Rows are points. Each copy is the shape, with its points in the same order, turned, moved and blurred by noise. Some copies are also mirrored. Which?

Shape (7 x 2)
[[-2.6 -3.7]
 [-2.5 -8.1]
 [-4.9 -0.6]
 [-4.4 -2.1]
 [-2.4  8.7]
 [-0.4  3.3]
 [ 0.2 -0.3]]
Copy 1 (7 x 2)
[[ 2.9  2.9]
 [ 6.6  3.7]
 [-0.4  3.0]
 [-0.1  3.5]
 [-8.1 -2.4]
 [-2.0 -2.0]
 [ 0.7 -0.8]]
Copy 1 is: mirrored
Copy 2 (7 x 2)
[[-1.6  3.7]
 [ 1.4  7.5]
 [-4.7  2.7]
 [-3.7  2.5]
 [-7.6 -8.0]
 [-3.4 -3.3]
 [-0.4 -0.6]]
Copy 2 is: mirrored
Copy 3 (7 x 2)
[[-3.3  5.4]
 [-6.9  6.2]
 [ 1.1  6.5]
 [ 0.2  6.0]
 [ 9.1  0.2]
 [ 2.9  0.1]
 [ 0.3  0.2]]
Copy 3 is: only turned
Copy 4 (7 x 2)
[[-1.2  2.5]
 [-5.6  3.9]
 [ 2.3  4.0]
 [ 0.7  3.7]
 [11.5 -0.1]
 [ 5.0 -1.5]
 [ 1.5 -0.8]]
Copy 4 is: only turned

Shape (6 x 3)
[[-2.2 -1.6 -2.2]
 [-5.6  3.2 -0.1]
 [ 2.8 -5.1  5.0]
 [ 2.3  6.3  5.0]
 [ 5.1 -5.3  0.3]
 [-7.6  0.3 -1.5]]
Copy 1 (6 x 3)
[[ 4.4  1.4  3.0]
 [ 5.3  3.0 -2.5]
 [-4.9  1.7  4.3]
 [-2.1 -1.6 -6.3]
 [-2.6 -2.4  6.7]
 [ 7.2  5.4  0.1]]
Copy 1 is: mirrored
Copy 2 (6 x 3)
[[-4.9 -0.4 -2.5]
 [-5.3  4.7 -5.9]
 [-1.9  0.9  5.7]
 [ 2.7  8.3 -2.2]
 [ 1.2 -2.6  3.2]
 [-8.6  2.0 -5.3]]
Copy 2 is: only turned
Copy 3 (6 x 3)
[[-0.9  3.3  1.1]
 [-2.0 -1.7  4.4]
 [-2.4  1.5 -8.5]
 [ 1.1 -8.0 -2.4]
 [ 2.0  4.2 -7.7]
 [-3.9  1.8  4.5]]
Copy 3 is: only turned
Copy 4 (6 x 3)
[[ 3.5  2.2  0.7]
 [-1.3  5.8 -2.6]
 [ 3.3 -5.7 -4.0]
 [-7.5 -2.3 -0.8]
 [ 5.2 -5.6  2.8]
 [ 1.9  7.7 -1.4]]
Copy 4 is: only turned

Shape (12 x 6)
[[-5.3 -1.3 -6.4 -2.6  4.6  6.0]
 [ 2.0  2.6  0.9  0.3  1.1 -7.4]
 [ 6.5 -5.1  3.4  1.1  5.6  1.1]
 [ 0.7  1.1  4.2  4.1  3.4  0.8]
 [ 3.5 -4.3  4.4 -1.3 -1.7 -3.0]
 [-3.1  7.7 -4.8  1.4 -0.7  2.4]
 [-1.4 -4.3  6.7  1.2 -3.1 -0.5]
 [ 6.2 -4.8  4.6 -0.4 -8.0  2.2]
 [-3.4 -4.1  0.1  7.1  0.5  1.4]
 [ 2.7 -2.0 -6.4  0.2 -1.9  3.7]
 [ 6.2 -2.0  5.0 -0.9  2.6  1.9]
 [-0.3 -2.7 -3.5 -1.6 -7.7 -6.8]]
Copy 1 (12 x 6)
[[ 5.7 -8.4  1.1  3.1  5.7 -5.7]
 [ 1.9  2.0  0.6  3.9  0.2  6.8]
 [-2.6 -2.7 -2.6 10.9 -1.0  0.1]
 [-1.0 -6.0 -0.8  5.7 -0.4  5.2]
 [-0.8  1.6 -1.7  4.5 -6.3  0.3]
 [ 3.8 -6.4 -1.0 -4.3  7.0  3.9]
 [-1.3 -3.4  2.9  2.3 -7.9  0.7]
 [-5.6 -0.6 -6.2 -1.2 -7.4 -2.0]
 [-4.1 -4.6  5.5  2.0  1.8 -0.9]
 [-0.5 -1.2 -4.0  1.0  5.2 -5.1]
 [-1.4 -4.4 -5.8  8.2 -3.5  1.0]
 [ 1.8  6.6  1.2 -3.7 -1.0 -1.1]]
Copy 1 is: only turned
Copy 2 (12 x 6)
[[-2.0  5.7  2.2  5.7  4.9 10.7]
 [-2.4  4.5 -1.2 -0.9 -3.1 -2.9]
 [ 4.9  3.7 -9.1  1.6 -2.1  4.0]
 [ 3.2  3.8 -3.1 -4.1  1.3  2.9]
 [-2.9  0.8 -7.6 -1.5 -4.3  2.6]
 [-1.1  0.8  7.1  0.7  5.0  2.8]
 [-3.7  0.8 -6.2 -6.7 -1.8  6.2]
 [-2.2 -7.4 -7.7 -2.1 -3.6  5.3]
 [ 1.9  3.9  0.4 -4.8 -2.8  9.8]
 [ 0.0 -2.1  1.1  5.1 -1.3  7.3]
 [ 2.4  0.7 -9.1  0.5  0.7  2.4]
 [-9.0 -1.2  0.7  0.4 -7.7  2.8]]
Copy 2 is: mirrored

Shape (12 x 8)
[[-1.0  0.4 -4.8  2.4 -3.0  8.1 -1.4 -3.1]
 [-5.1  2.1  1.2 -6.7 -1.6 -6.0  0.7 -5.2]
 [ 0.5 -2.4 -5.3  4.9 -1.9  3.2 -7.6  8.9]
 [ 6.2 -5.4 -3.2  1.8 -3.2  2.7 -2.0  4.9]
 [-1.6  0.9  5.9 -3.0  3.0 -0.9  0.7 -6.4]
 [ 1.0  7.7  7.9 -8.7  3.6 -5.1 -1.6  0.1]
 [ 0.0 -0.9 -3.4  1.4 -5.4  5.4  2.4  5.1]
 [-6.2  2.2  3.9 -1.5  2.9 -0.1  5.1 -2.0]
 [ 4.5 -2.2 -0.3  5.7 -2.2 -3.3 -3.5  6.4]
 [-2.2  5.9  4.0 -1.7  3.0 -4.9  0.1 -3.6]
 [-3.7  0.9 10.6 -5.0 -0.2 -3.8 -3.8 -0.4]
 [-0.1 -4.7 -4.8 -0.8  2.7  2.7 -1.5  3.8]]
Copy 1 (12 x 8)
[[-5.3  1.6  0.5 -1.1 -2.7  0.7 -3.9  7.0]
 [-2.3 -5.1 -1.4 10.1  1.7 -3.8  4.5  1.5]
 [-2.6  3.0  2.1 -9.2 -0.4  6.5  3.5 -0.9]
 [-5.3  5.5  3.3 -6.3  0.4 -0.8  0.3 -3.3]
 [ 0.5 -4.9 -3.7  7.4  1.6 -4.5 -3.2 -1.5]
 [ 6.0 -8.6  2.7  9.5 -1.1 -3.7  2.2 -6.0]
 [-7.6  3.5  2.2 -0.4 -5.2  2.8 -0.2 -0.5]
 [-2.5 -4.2 -6.6  8.0 -4.1 -1.0 -1.1 -1.4]
 [ 0.5  6.6  0.8 -3.1  2.2  2.9  2.7 -4.9]
 [ 4.9 -3.0 -2.7  8.8 -0.8 -2.1  1.3 -0.6]
 [ 0.6 -7.8 -0.3  8.3  4.8  1.0 -0.5 -6.4]
 [-4.7 -0.5 -2.6 -5.9 -2.2 -1.7  2.7 -1.0]]
Copy 1 is: mirrored
Copy 2 (12 x 8)
[[  4.6  -4.7   5.5  -0.8   3.3   0.6  -4.7   2.4]
 [ -1.4  -5.1  -4.7  -6.5  -2.8   3.7   2.1  -4.4]
 [  3.9  10.9   5.3  -1.6   0.8  -1.5  -9.8   0.2]
 [  8.5   7.2   2.8   0.5   1.0   1.2  -2.0   2.3]
 [ -2.5  -4.3  -2.0   0.6   3.7   1.9   4.1  -5.0]
 [ -4.1   1.6  -2.0  -6.9   1.6  -2.1  10.6  -7.7]
 [  8.0   1.0   5.2  -0.9  -2.1  -3.2  -4.1   0.9]
 [ -3.2  -6.3  -1.2   1.4  -2.3  -2.1   2.0  -3.2]
 [  4.7  10.5  -2.0   1.1   1.4  -2.1  -3.4   1.7]
 [ -5.1  -2.5  -3.2  -3.5   2.3  -2.2   3.3  -2.9]
 [ -1.6   0.8  -3.9  -2.4   1.4  -0.6   3.1 -12.6]
 [  1.1   4.3   6.1   0.0  -2.0   3.1  -3.1   1.7]]
Copy 2 is: mirrored

Shape (15 x 9)
[[ -3.3   3.8   4.1   2.3  -3.2  -2.5  -3.6   2.6   4.7]
 [ -1.8   0.5   6.2   2.6  -4.9   4.0  -3.6   3.3   4.8]
 [ -4.1  -4.1   1.7   5.0   1.4  -1.4  -2.1   1.7   2.0]
 [ -3.5   3.1   3.9   2.5  -3.9   0.3   0.9  -0.4  -2.1]
 [ -0.9   0.3   1.0   4.2  -4.8  -1.0   0.1   1.5  -5.3]
 [ -3.2  -3.5   1.0  -2.7  -3.5  -1.0   4.6  -3.6   2.4]
 [  0.9  -1.4   2.8   2.5  -3.4   6.8  -3.8  -4.0   2.6]
 [ -0.5   1.1   2.3   1.7  11.8   3.2  -1.2   2.7   3.1]
 [ -3.1   6.8   4.4   0.0   1.2  13.9   2.9   2.2   1.4]
 [ 12.3  -1.1  -0.7   4.8  -4.1  -4.2  -1.4   3.0   4.3]
 [  4.6   1.0  -0.3   2.9  -2.2  -4.0   8.2 -11.8   1.3]
 [ -4.0   6.2  -0.1  -4.6  -4.3   0.3  -4.2   2.0   3.6]
 [  2.5   5.1   6.4 -13.7   8.4   1.0  -3.7  -0.1  -3.0]
 [ -2.7   5.2  -1.4   4.6  -4.5  -0.8  -1.8   0.6   2.4]
 [  0.8  -0.1   5.0   3.8  -2.8  -2.7  -2.8  -0.7  -1.5]]
Copy 1 (15 x 9)
[[ -1.5  -0.3  -4.8   0.0   2.1  -2.5  -4.7   3.0  -4.4]
 [  2.3  -2.1  -1.3   1.1   1.7  -6.8  -7.6   0.4  -4.9]
 [ -2.2   1.0   2.4   3.3  -1.3   1.4  -2.9   2.2  -0.8]
 [  1.7  -1.1   1.1  -1.7   3.8  -2.3   1.3   3.2  -6.7]
 [  1.1  -4.1   3.5   1.3   2.3   1.2   1.4   5.2  -5.8]
 [ -1.7  -2.7   0.2  -0.9   0.8  -2.8   4.8  -4.1   0.1]
 [  1.7  -3.0   2.9  -2.2  -5.1  -5.7  -3.2   0.9  -3.5]
 [  5.2   6.9  -0.5  -2.5  -4.2   2.6  -7.0   4.4   4.0]
 [ 13.8   4.7   0.1  -2.5  -3.3  -9.6  -1.6   2.5  -3.4]
 [  3.6 -13.2  -1.3   1.6  -2.4   7.6  -5.8  -2.4  -3.0]
 [  0.0  -3.5   2.4  -8.2  -4.7   6.4   6.4  -7.2  -5.9]
 [  0.0  -3.9  -7.9  -2.4   0.5  -5.6   0.3   5.0  -1.4]
 [  6.6  -0.9  -2.6 -13.2   3.9  -3.1  -1.1   7.7   9.6]
 [ -0.8  -2.3  -4.0   0.3  -0.6  -0.9   0.3   3.8  -8.0]
 [ -1.2  -5.1   2.1  -2.1   2.8   1.3  -3.6   2.6  -4.0]]
Copy 1 is: only turned
Copy 2 (15 x 9)
[[  2.4  -0.5   0.8   0.4  -9.1   1.7   0.9  -0.5  -0.1]
 [  6.0   1.4   1.9   2.8  -7.2   2.2   0.3   4.6   4.1]
 [  1.3  -1.7  -2.9  -1.3  -1.3   4.7  -1.0  -0.6   3.8]
 [  5.1   3.0   4.5   1.4  -1.4   1.4   3.0  -2.3  -0.6]
 [  4.0   2.4   3.8   1.2   1.2  -1.6   1.0  -4.0   3.2]
 [  3.5   2.2  -0.3   0.3   2.2   2.8  -4.1   1.2  -6.3]
 [  4.1   5.2  -2.9   0.7  -0.7   0.3   2.0   6.2   2.3]
 [ -5.8  -4.6  -2.8   3.8   0.2   8.5   6.9   2.1   2.1]
 [  8.1  -0.6   3.7   7.3   0.0   5.8  10.6   8.0  -0.6]
 [ -2.4   3.6  -5.3   9.9  -3.1  -6.9  -3.8  -2.8   4.4]
 [  2.9   9.6  -7.2   4.6   5.0  -0.3   0.7  -6.2  -8.3]
 [  2.2  -1.4   4.5   0.4  -6.8  -2.5   3.4   3.7  -4.4]
 [-12.2   2.4   9.0   3.9  -0.4   4.8   6.9   7.6  -5.8]
 [  4.9  -1.0  -0.1   1.1  -4.8  -2.1   3.8  -2.7  -1.0]
 [  0.1   5.5   1.2   0.4  -2.8   0.3   0.6  -2.3   3.7]]
Copy 2 is: mirrored
